Rows are points. To make a cloud, some directions were put in groups of two or more. Within a group, all points are equally far from the middle, so they leave a hole (a ring in 2 directions, a hollow ball in 3). The other directions are filled evenly. Then the cloud was stretched, turned, moved and blurred a little. How many holes are there, and how many directions does each take, smallest first?
In the rows, zero is written as 128.

Cloud:
[[210 139 120]
 [197 148  96]
 [197  85 158]
 [176 140  83]
 [158 114  83]
 [168 154 180]
 [127  52  87]
 [109  98 159]
 [124  75 182]
 [203 181 175]
 [157  77  91]
 [103  95  97]
 [215 145 131]
 [207 153 105]
 [122  74  84]
 [215 168 109]
 [131 156 156]
 [178 125 183]
 [195  83 155]
 [155  86 189]
 [124 187 120]
 [103 121 125]]
Holes: 1 (2)

Cloud, 26 rows:
[[104 173 168  72]
 [ 99  81  91 121]
 [110 205 109 108]
 [ 69 117 119  90]
 [104 120 174 159]
 [177  94 169 132]
 [142 124 197 134]
 [ 42 152 186  75]
 [165  78  97  88]
 [ 96 165 138 171]
 [172 159  77 174]
 [153  75  95 100]
 [ 78  57 150 126]
 [174  80  89 142]
 [127  53 152 103]
 [ 86  99  86 186]
 [ 57  69 141 159]
 [ 41 110  81 125]
 [ 88 123 213 147]
 [130 174 212  82]
 [ 67  86  93 128]
 [160 185 172  92]
 [ 59 176 157 168]
 [110 160 190 137]
 [164 210  79 148]
 [147  92 199 132]]
Holes: 1 (2)

Cloud (52 x 6):
[[156 134 129 135 152 173]
 [160 178 149  67  62 182]
 [123  89 133 204 165 180]
 [ 97 126  99 114 199 191]
 [181 148 165  83 123  60]
 [136 162  85 152 181 173]
 [ 79 145 172 102 156 174]
 [110 129 199 166 137 149]
 [124  78 152  79  82 118]
 [155 143 176 106 199 125]
 [ 88 224 131  67 143 146]
 [120 213 132  85 170 149]
 [ 70  84 108 208 166 170]
 [ 69 138 186 156  93 192]
 [141  74 122  21 118 154]
 [ 66 167  85  54 126 171]
 [ 75 214 187 124 108 122]
 [171 153 148 100 190 132]
 [163 130 146 160  52  89]
 [184 141 185 154 127  56]
 [122  78 196  20  96 122]
 [109 185  88  90  39 103]
 [144 119 126  54 147  59]
 [ 94  97 130 123 104  79]
 [ 60 151 165 155 113 159]
 [163  80 128  84 143  97]
 [112 191 146 200 112 137]
 [113 203  86 146 139 168]
 [110 139  45 134 115 103]
 [147 133  97 152  90  54]
 [163  67 120  62 146 134]
 [ 89 134  93 221 141 162]
 [ 56  99 111  75 109 154]
 [135  83 102 161 173 217]
 [ 69 156 109  62 152 206]
 [ 51 159 151 125  88 112]
 [ 91 111 214 137 164 153]
 [133 135 236  59 145 143]
 [115  65  57  90 100 162]
 [101 232 161 137  91 145]
 [142 108 196 147 169 132]
 [ 66 115 204 169 113 174]
 [ 89 142  88 148 186 141]
 [ 54 152 119 158  49 126]
 [102 119 126 119  72  84]
 [ 78 137 202  83 164 169]
 [132 115 187 114 175 157]
 [135  87 170  88  53 157]
 [ 87 126  69 206 145 185]
 [173  76  86 180  92 174]
 [132 136 121 122  43  91]
 [147  99  89  67 140  97]]
Holes: 1 (2)

Cloud:
[[ 58 112  46  48 122 127 201 113]
 [134  81 129 170 135 154  48 206]
 [ 54  72 179 119  70 125 145  82]
 [ 75 122 152  82 136 145 179 172]
 [138  77 106 185 109 169 156 201]
 [ 62  98  18 146 156 143 122 122]
 [126 126 148  85  69 151 151 192]
 [ 77 192 129 112  72 163 214  54]
 [115 123 167 136  65 189 190 128]
 [153 103  93 118 116 107 107  45]
 [109 138 198  61 125 159  91 120]
 [ 57  70 128 114 102 183  99 115]
 [ 70  54 132 146 149 187 104 103]
 [ 60  90  59 143 139 153 128 123]
 [ 93 180 200  76  55 113 148 115]
 [ 97  99 165 115 128  97  63  96]
 [ 88 151 125 111 134 112  35  87]
 [ 81 145 131 186  96 169  92  66]
 [ 73 182 146  90 139 230 160  67]
 [ 54 133  54 119  90 112 169 121]
 [157 101  90 133 186 133  88  58]
 [129 116 122 176 108 124 168  66]
 [138 153 164 125 112 118  95  92]
 [ 48 131 147 155 114 179  39 152]
 [120 150 127 209 112 167 114  96]
 [145  44 144  91 175 178 110 182]
 [141 107 170 116  83 161 142 153]
 [ 63  53 134 144  75  92 131  55]
 [ 72  64 143 116 147 111  90 109]
 [110  87 179 108  95 181 101  27]
 [130 112 197 205 103 128  87 180]
 [ 57 132  84 105  75 176 164 122]
 [132  97 157 182 136 177  82  84]
 [126 106  81 245 104 101 157 103]
 [ 59 156 101 151 191 145 109  69]
 [ 59 107  81  76 117 109 182  89]
 [ 98 103  96  84  94 199 212 124]
 [ 58  90 150  74  83 167 123  63]
 [103 179 156  98  84 198 121  30]
 [117  69  82 138  76 115 127  42]
 [ 93 146 219 214 170 144  72 173]
 [103 210 196 130 116 153 123 153]
 [137 145  83  93  88 191  34 158]
 [122 158 127 162 108 210  56 102]
 [ 92 151 137 179 185  79 149 119]
 [118  69  88 143  87 171 185 154]
 [ 78 186 152 111 143 177 110 183]
 [ 76 127  25 150 103 169  71  93]
 [ 53 122 150  47  75 187 136  67]
 [149 101 127 164 179 115 115 131]
 [141 177  94 100 184 124 107  89]
 [ 71  91 145 115 169 132 109 122]
 [ 55 143  42 128 109 172  67 103]
 [155 112 111 194 151  99  85  97]
 [ 80 135  62 139 111  96 119 179]
 [ 67  73 165 147 126 137  51 148]
 [135  72 156 147 128 176 192 136]
 [ 81  75  39  98 129 185 109  98]
 [134  87  94 100 107  81 122 130]
 [ 90 129  32 189 115 147 145 114]
 [109 116  61  61 127 120 100 154]
 [ 56 142  76  76 107 162  92 150]
 [ 40 187 127 123 128 226 110 170]
 [ 66  44  64 107 120  94 153 146]
 [146 105 149 185 185 189 141 183]
 [116  93 181 130 118 132 227 233]
 [132 154 163 108  42 164 158 183]
 [ 63 169 220 100  94 142 132 109]
 [105  75  36 167 187 170 159 117]
 [ 82  84  95 104 143 201 118  85]
 [127 113 145 110 122 163  99 187]
 [112 106 150 111 156 131 173 187]
 [ 49 164 172 173 130 166 138 171]
 [ 53 113 129 153  39 170 141 145]
 [144 160 106 193  99 121  61 120]]
Holes: 1 (2)

Cloud, 101 rows:
[[109  68 123  76 142 150  90  83  94]
 [178 170 186   7 196 148 143  67 136]
 [121 144  96  19 127 150 108 166 157]
 [123 155 145 134 118 160 210 128  54]
 [102 165 114 101  64  44 123 121 151]
 [112 124 132  79 174 131  29  97 108]
 [ 51 139  90  81  95 178 150  95 107]
 [ 87  84 175 165 115 132 106  67 150]
 [ 98 108 155 116 125 105 146 193 120]
 [110 193 112  15 150 121 184 139 124]
 [ 80  65 137 138 181  66 210  79 136]
 [ 49 116 184 106 171 142 127 141 109]
 [ 85 144 128 158 105 127 223  66 102]
 [ 98 168 139 146 150  59 109  70 167]
 [111 150 164 117 166 123  48 148 156]
 [ 96  74 146 141 140 141  75  81 141]
 [ 80 105 189  94 137  77 234 138 144]
 [ 59 144 129 117  94 101  74 136 202]
 [123 184  57 101 140 151  56 133 146]
 [109 174 129  60 173 153 193 157 208]
 [108 147 159  99  88 111 185  77 107]
 [137  81 110  62 111 158  92  94  70]
 [165 134 124  58 119 131 219  88  98]
 [127 148 165  84 116 182 174 150  67]
 [139 181 181  95 147 145 194 103 198]
 [ 73 202  91 139 149 192 132 134 144]
 [142 141 178 124 151 206 205 145 162]
 [144 140 155  69 203  72 103  80 122]
 [163 173 147 132 174  75  80  84 129]
 [109  88 196  93  65 160 164  86 102]
 [ 86 111  82  84 102  62  99  69 113]
 [129 135  60 154 118 128 143  29 138]
 [122 161 129  48 219 110 152  96 205]
 [106 177  66 147 156 130 203  76 171]
 [172 110 153 147  86  75 148 105 158]
 [111 126  55 166 117 139 176  32 142]
 [ 98 120 167 101 118 130 248  86 122]
 [133 227 135  99 125 128 134  63 172]
 [ 94 111  90 123 151 187 122 111 161]
 [144 128 119  81 105  58 122 102 199]
 [146 168  97  44 125 150 161 163 117]
 [ 78 173  33 105 128 149  61  82 163]
 [106 132 117  90 108 154 197  80 225]
 [ 91 207 131  80 120  85 159 166 112]
 [112  95  56 125  90 160 123  51  70]
 [162 178  92  97 155 135  77 138 140]
 [ 57 140 117 222 125 143 148 177 142]
 [153 117 103  45 108 167 114 138  75]
 [116 130 151 100  83  56 142 123 187]
 [103 161  60  83 166  60 134  53 128]
 [ 60 169 105 115  62 127  96 174 118]
 [135 180 148 155 107 113 118 179 118]
 [190 150 145 102 155  87 116 108 165]
 [121  98 190 160 119  98 148  77 190]
 [119 130 155  65  75  56 116 107 139]
 [ 69  44  87 108 129 155 160  75 112]
 [113 116 160 189  91 121 146  45  94]
 [ 77 110  51  48 101  98 135  80 133]
 [158  80 151 123  63 115  99 106 158]
 [ 89 160  53  62  72 151 130  75 100]
 [ 88 134 108 173 144 112 111 173 149]
 [ 74 114 139 184  88 119 121  98 182]
 [ 56 137 121 121 125 206 138  87 130]
 [ 57  90 158 115 184 130  79 118 144]
 [121 120 107  48 108 114 244  98 152]
 [114 124 116  50  61 170 170 117 180]
 [164 104 117 156 162 122 179  48 113]
 [115  82 128 124 202 160 163 103 110]
 [123 100  92 193  95  73 186 105 170]
 [ 75 109  78 105 136 150 106 108 195]
 [ 91 166  39 123 138 115  93 167 151]
 [151 138  73 110  78  92 110  84 173]
 [100 147 122  98  77 195 144 116 188]
 [163 169 242  97 156 116 131  87 171]
 [ 66 176 171 126 199  98 139 124 161]
 [ 94 157 175 124 107 119 173  94 217]
 [101 120  97  43 140 128 112  37 152]
 [115 132 168 108 144  62 172 167 184]
 [ 97 121  62 129 114 154  97  84 172]
 [174  51 158 104 126  95 188  58  90]
 [164  77 158 120 182 122 190  52 132]
 [134 198 121 133  65 145 150  82 176]
 [140 109 140  87 121 212 111  53 137]
 [ 82 171 144  81 135 115 212 154 116]
 [130 171  64 138 109 200 106 128 127]
 [172 179 120 126 104 162 153  35 140]
 [102 141 175 173 148  91 180 111 186]
 [ 88 174  54 125 114 141 151  46 177]
 [104  83  99 118  82  57 181 112 159]
 [103  85  37 145  58 140 133 132  87]
 [133 140 169 115  82 152 162  44  93]
 [ 89  60 179 125 115 136 164 182 100]
 [152 139 149  99 135 158 197  55 190]
 [115  96  49 131  59 146 127 130 122]
 [161 185 146  63 105 134 206 138 159]
 [109 165 147 174 125 130 193  65 103]
 [ 69 164 134  39 143 120 181  56 168]
 [ 84 114  41 189 121 143 132 160 137]
 [ 99 107 109 112 119 105 116 181 104]
 [ 86 179 169 106 172 112 131 125  95]
 [ 98 146 142  99  72  96  87  76  92]]
Holes: 3 (2, 2, 2)

Cloud, 91 rows:
[[ 70 206 152 183 150 108 115  64 154]
 [ 47 174 100  79 130 103 128  79 175]
 [107 119 238 140 171  93 134  71 165]
 [177 159 199  84 145 153 108 169  84]
 [ 35  92 113 155 201  64 150  64 167]
 [105 106 144 126  98 136 195 139 142]
 [117 148 174 157 199 124 142 192 165]
 [149 105 172 137 140 113 151 114  82]
 [162 108 131 156 224 151 106 105  84]
 [ 72 185 160 141 144 170  68  42 180]
 [ 57 210 174 151 191 139 224 138 170]
 [ 74 201  46 133  79 151 133 109  81]
 [ 77 217 138 179  64  97 154  76 109]
 [238 128 147 123 119 180 120 179 110]
 [123 140 148 147 197  62 179 128 167]
 [153  59 119 114  98  93 146 118 102]
 [107 220 139 196  68 119 118  60 126]
 [142 125 172  99 110 180 141 168  79]
 [160 200 127 113  92 186 100 144 153]
 [ 79 193 200 189 167  50 139 102 146]
 [148 165 108 115 172 157  87 127 160]
 [ 51 121 137 117 146  95 170 180  84]
 [102 182 179  77 130 109 111 177  74]
 [146  75 165 179 180 175 143 169  67]
 [137 197 176 129 182 158 159 184 101]
 [ 76 106 147 213 183 117 144 137 120]
 [ 57  98  67 148 121  98 146 138  89]
 [ 70  61 149 134 151 104 202 171 117]
 [167 141 153 103 149 131 127 122 116]
 [ 94 179  63 137  91 146 111 102 174]
 [ 77 199  81 126 185 117 138  85 101]
 [173 217 108 121 106 124  81 140 139]
 [149  93 129 117 163 112 181 217 103]
 [193 158 107 207 181 171 106 106 149]
 [121 117  71 125 159 160 114 156  80]
 [129 174 127 127  92  77 139 132  80]
 [135  84 171 192 188 176 112  91 177]
 [101  72 129 111  76  83  99 104  97]
 [176 207 163 108 155 151 154 190 149]
 [205 187 223 152  82 150 141 157 123]
 [135 111 186 120 171  98 165  93 144]
 [165 167 144 134 146  56 191 195 129]
 [114 112 144 156 189 115 108 198 125]
 [ 61 151 135 114 161 125 100 127 101]
 [169 131 148 152 161 171 134 155  30]
 [167 102 213 107 148  81 175 112  91]
 [130 147 108 149 219 132 168  76 126]
 [111 148 143 138 144 110  32  80 100]
 [124 150 118 139 232 102 143 113 131]
 [ 91 182 109 155 138 121 109 119 183]
 [ 91 100 141  87 170  62 175 116 187]
 [167 233 195 111 112 136 154 164  70]
 [108 141 131  67 119  88 137 126 142]
 [107 211 116 125  28  83 156 117 119]
 [203 113 131 145 149 217 145 139 126]
 [155 185 155 116 186 136 121 152 155]
 [ 39 135 109 171 159  87 169 136 149]
 [115 245 174 171 111 110 104  77 165]
 [159 142 131 145 126 117 121  88 186]
 [ 96 189 170 104 101 119 173 141 145]
 [201 145 145 160 201 102  99 138  94]
 [120 125  96 129  38  70 140  89 151]
 [195 173 144 151 125 129 107 112 118]
 [120  90 132 123 140 124 202 201 157]
 [175 151 179 132 185  78 194 110 141]
 [ 99 161  96 181 201 136  70  99 147]
 [146 154  66 124 168 140 149 177 136]
 [102 142 148 226 149 118 190  97 132]
 [ 69  91 212 180 162 118 179 112 145]
 [ 91 169 181 180 161 137 111 143 148]
 [134  44 158 146 150 159 120 183 125]
 [137 173 144 147 136 170  99 110 181]
 [204 210 205 124 188 130 154 164 162]
 [ 90 208 114 120 157 128  82  98 115]
 [164 145 196 122 194  79 134 174 150]
 [136 117 194 113 155 158 160 145 117]
 [188 194 151  90 167 119  92  86 130]
 [ 89 122 182 167 111 179 121 143 148]
 [193 192  71 105  93 152  82 165 124]
 [ 95 152 175  53 147 131 121 160 142]
 [ 32 146 102 152 106 110 160  55 147]
 [138  83 110 111 105 105 203 168 107]
 [135 162 108 100  47 120 149 123 135]
 [167 167 141 115  60  97  84 189 155]
 [170 161 100 141 130 156  96 148 151]
 [ 41  83  82 156 166  90 151 102 124]
 [ 64 176 175 118 125 127  85 145 107]
 [122 105  61  75 113  88 151 105  83]
 [ 76 249 152 178  92 126  95 119 139]
 [121  79 240 147 143 100 173 137  87]
 [203 150 157 125 120 187  78 111  88]]
Holes: 0

Cloud:
[[149  79 134 140 137 166 144 131 215]
 [157 136 179  70 125 108  94 218  64]
 [156 162  99 147 206 128 162 158  77]
 [108 146 138 184 142 137 191 107  74]
 [193 119 148 123 114  59 147 183  93]
 [ 90  93 145  63 108  74 133 136 107]
 [ 66 119 133 108  50 155  81 132 166]
 [178 126 135  67  72 125 128 160 191]
 [ 57  42 190 116  90 166 148 158 125]
 [136 111 142 138 165 116 226 125 155]
 [147 172 149 169 158  90 143  96 108]
 [150 193 133 144 171 186 157 146 166]
 [147 104 164  68  88  89 115 136  79]
 [ 72 108 135 157 187 193  91 129 129]
 [ 85 133 196 192 116 174 177 169 134]
 [150  87 114 140 151 156 223 179 176]
 [152 112 163  99  56 108 192 166 204]
 [125 108 123 167  54 175 134 134 194]
 [123  98 144 103  71 168 154 150 230]
 [ 69 131 139 132  55 181 151 167 125]
 [ 82 113 161  69  99 104 136 157  61]
 [177  93 181 117  96 133 137 107 130]
 [ 71 133 108 127 188 163  95 130  79]
 [ 60 116 173  81 112 148 144 165 166]
 [129 140 159 159  30 138 134 135 162]
 [ 78 133 102 126 132 163 100 108  63]
 [176 131  93 143 174  87 132 148 130]
 [ 65 135 141  96  83 178 147 121 176]
 [ 52 153 107  98  89 151 130 106 153]
 [ 75  81 142 188 132 116 150 200  98]
 [ 12 114 142 144 162 125 150 148  87]
 [ 98 147 154 140  88  84 114  85 121]
 [101 112  95 117 208 105 170 178 113]
 [117 110 152 148 136 132 243 130 120]
 [141 132 129 132 181 191  37 167 109]
 [ 91  81 132 120 179 178  70 168 140]
 [ 82 126 178 110  82 141 163 157  45]
 [156 135 116 166 152 165 159 223 180]
 [168 125 135  60 127 184 141 154 153]
 [171  96 190 141  86 110 124 210 131]
 [ 95 111 196 131  87 167 128 210  89]
 [ 84 138  82 104 174 157 144 190 106]
 [173  84 131 123 136 167 132 231  75]
 [157 121 138 167 176  93 209 170 137]
 [ 61 112 121 171 106 215 153 126 163]
 [103 182  89 110 148 152 126 100 134]
 [ 54 129  89  77 113 149 105 160 121]
 [141  75 157 120 142 111  67 172 122]
 [140 148 140 144 135 234 156 187  83]
 [106  89 131 145  84 113 184  86 137]
 [152 189 134 165  73 106 137 174  85]
 [111 145 138 194 109  75 133 179 166]
 [ 95 203 138 165 131  99 112 112 129]
 [ 85  85  94  89 197 136 166 186 157]
 [114 125  85  89  94 137 198 137 147]
 [141 121 124 138  83 175  91  97 174]
 [162 123 107 101 150 156 207 160 169]
 [157 130 196 207 128 180 135 160  62]
 [ 89 196 162 132 129 207 120 134 103]
 [184 173 133 100 136  72 169 217 130]
 [121  70 195 111  95 154 206 174 113]
 [128 179 186 119 142 160 135 129 154]
 [106  90 106 167  75 166  93 151 125]
 [ 67 137 144 175 137 105 229 105 140]
 [181 151 202 155 137 154 186 218 102]
 [115 138 138  46  90 127 166 164 154]
 [121  92 148 121 107  92  75 174  67]
 [ 98 146 189 139 117 171 172  88  66]
 [ 82 124 107 115 123 156 141 236 124]
 [110  91 169 123 129 236  95 151  66]
 [106  80 164 164 101 220 126 126 108]
 [125 127 120 206 163 173 181 145 125]
 [140 153 155 185 117  94 101 118  86]
 [ 72  97 149  84 147  90 188 121 161]
 [ 50 111 184  89 105 143 153 130 126]
 [ 80 126 123 117 184 106 141 103 120]
 [129  47 109  62 135  95 167 181 156]
 [116  76  95 114 100 145 100 229 127]
 [172 109 147 153 102 101 187 168  77]
 [225 156 152  71  99 149 158 189 150]
 [ 96  93 141 119 136  61 122 228 130]
 [172 149 178 140  91 143  76 226  95]
 [141 109 144 118 137  43 144 183 180]
 [193 172 198 128 122 161 184 166 153]
 [143 166 140  80 124  88  71 198 101]
 [108 110 150 183 199 110 175 176 162]
 [141 179  99 130 135 117 175 123 206]
 [141 109  70 161 102 104 123 181 151]
 [106  66 128  62 107 156 148 142 107]
 [107  77 156 162  83 153  95 105 117]
 [124  99 127  89 101 144 165 249 165]
 [ 82 103 185 179 170 204 162 142 110]
 [158 167 146  63  67 159 120 117 125]
 [162  80 156 139 138 155 210 198 100]
 [167 125 137 109  93  66 194 208 196]
 [ 50 108 164 124  75 163 111 198 131]]
Holes: 2 (2, 6)

Cloud, 94 rows:
[[206  64 163 160  74  92 193 122 156]
 [179 121 189  69  84 190 124 157  98]
 [185 111 110  88 200  75 212 115 144]
 [146 103  15 184 150 130 170 160 136]
 [ 72 118 133 180 102 153 128  92 130]
 [ 96 148 151 109 137  67 120 125  98]
 [178  86 152 207 131 162 143 177 144]
 [102 127  76 153 116 117 150  52 149]
 [ 98  82 144 160 176 175  82  98  91]
 [ 78 113  53  91 105 161 147  95 135]
 [213 157 222 105 120 151 143 129  99]
 [171 131 100 176 165  26 228 111 120]
 [197 133 131 207 143 167 152 113 118]
 [181  74 186 196 142 137 186 181  97]
 [188 114  42 130 124 151 179  81 150]
 [137 158 108 129 125 111 180  66  71]
 [ 95  90 148 185 167 141 129 119  52]
 [171 156 152 183 187 105 238 161 127]
 [108  97 132 128 103 164  80  54 126]
 [122  80 131  82 140 175 209  97 145]
 [195 137  92 207 123 102 124 115 137]
 [ 95  97 125 118 114 181 183  96 134]
 [208  82 120 115  92 166 149  64 124]
 [103 135  50 191 194  66 179 129  69]
 [178 141 175 106 149  62 176  69 155]
 [155  94 103 165 146 103 237 183 103]
 [197  93 208 103 157 198 149 173 106]
 [ 91 112 151 217 166 104 120 179  61]
 [201 130 157 205 113 127 152  88 131]
 [ 99 129  73  63 116 113 105  89 115]
 [133  76 135 154 154 111 203  97  86]
 [142 153 161 141 135  49 170 103 137]
 [228 101  63 105 201  89 207  63 102]
 [ 89 101  61 105  77 122 152  89 104]
 [115 134 100 114 184  37 121  97 120]
 [137 149 123 198 110 158 106 136  77]
 [145 153 162 108 117  93 147 144  94]
 [186 111  66 155 102  76 140 165 115]
 [132 117  98 218 129 123 123 110 169]
 [195 131  69 173 114  92 158 142  68]
 [230 121 124 170 132 114 167  43 114]
 [136 155  55 169 119 101 186 145 156]
 [221 125 105  91 123 144 178  90  48]
 [126 121 147 181 179 145 188  82 116]
 [138 143 178  89 145 210 140 119  85]
 [226 151  59 169 154  44 219 127  94]
 [195 160 175 210 157 152 178 150 115]
 [165 125  28 208 181 112 163 154 128]
 [106 105  85 177 164 122 155 158  40]
 [145  77 152 130 122 191 187  84 150]
 [ 87  88  81 113 139  92 159  85  70]
 [ 74 105 110 109 175 165  91 150  29]
 [194  97 192 144  82 111 191 169  86]
 [220  65  84 172 156 138 183 153  67]
 [217 130 130 152 117  94 154 170  82]
 [ 57  81 134  78 150 155 118 150  58]
 [141 119 175 138 109 180 115  58 102]
 [105 119  56  92  83 159 139 110  86]
 [ 91 142 200 183 101 126  89 136 134]
 [158  61  79 189 109  91  94 187  79]
 [151  90 128 127 138 133 166 153 207]
 [228 107 161  99 148 125 140  46 100]
 [109 126 162 178 124  58 141 131  96]
 [ 97 108  43 131 125  84 147 105  55]
 [135 146  54 170 196 115 211 124  88]
 [160  91 171 201 149 107 175 157  67]
 [156 103  80 142 101  66 190 171  99]
 [114  82 128 234 163 137 101 148  99]
 [136  85  39 129 160  76 137  66  93]
 [199 154 107 131 139 116 132 134 162]
 [ 74 100 150 115 100 232  70 136  67]
 [231  99 149 169 122 158 176 169 179]
 [ 76  53  89 116 101 102 121  77  95]
 [175 112 210 186 178  80 182 142 109]
 [113  96 131 177  92 116 113 152  35]
 [199  54 176 100 158 172 152 145 142]
 [158 116 114 227 185 106 179 105 161]
 [172 177 116 181 152 132 170 174 118]
 [223 141  74 151 128 106 188 105  59]
 [104 112 143 194 149  74 148 162  64]
 [160 100  58 182 186 151 129 133  76]
 [206  98 155  82 104 174 121  96  59]
 [ 85 109 153 213 118 153 121 134 136]
 [102  64  81  67 138 103 151 100  99]
 [182  95 164 158 109 142 167 144 205]
 [164 137  42 194 188  63 162 136  44]
 [126 154  83 180 175 103 182 185 125]
 [105  79 120 102 145 214  75 169  62]
 [227 179  86 155 152  63 226 101 190]
 [194  85  31 107 125  89 204  86  96]
 [135 134  61 157 128 108 163  46 154]
 [ 66 107 152 111 111 143 114 140 186]
 [ 74 132 126 117 193 104 140 137 143]
 [132 116 105 100 165  75 134  32 110]]
Holes: 3 (2, 2, 3)
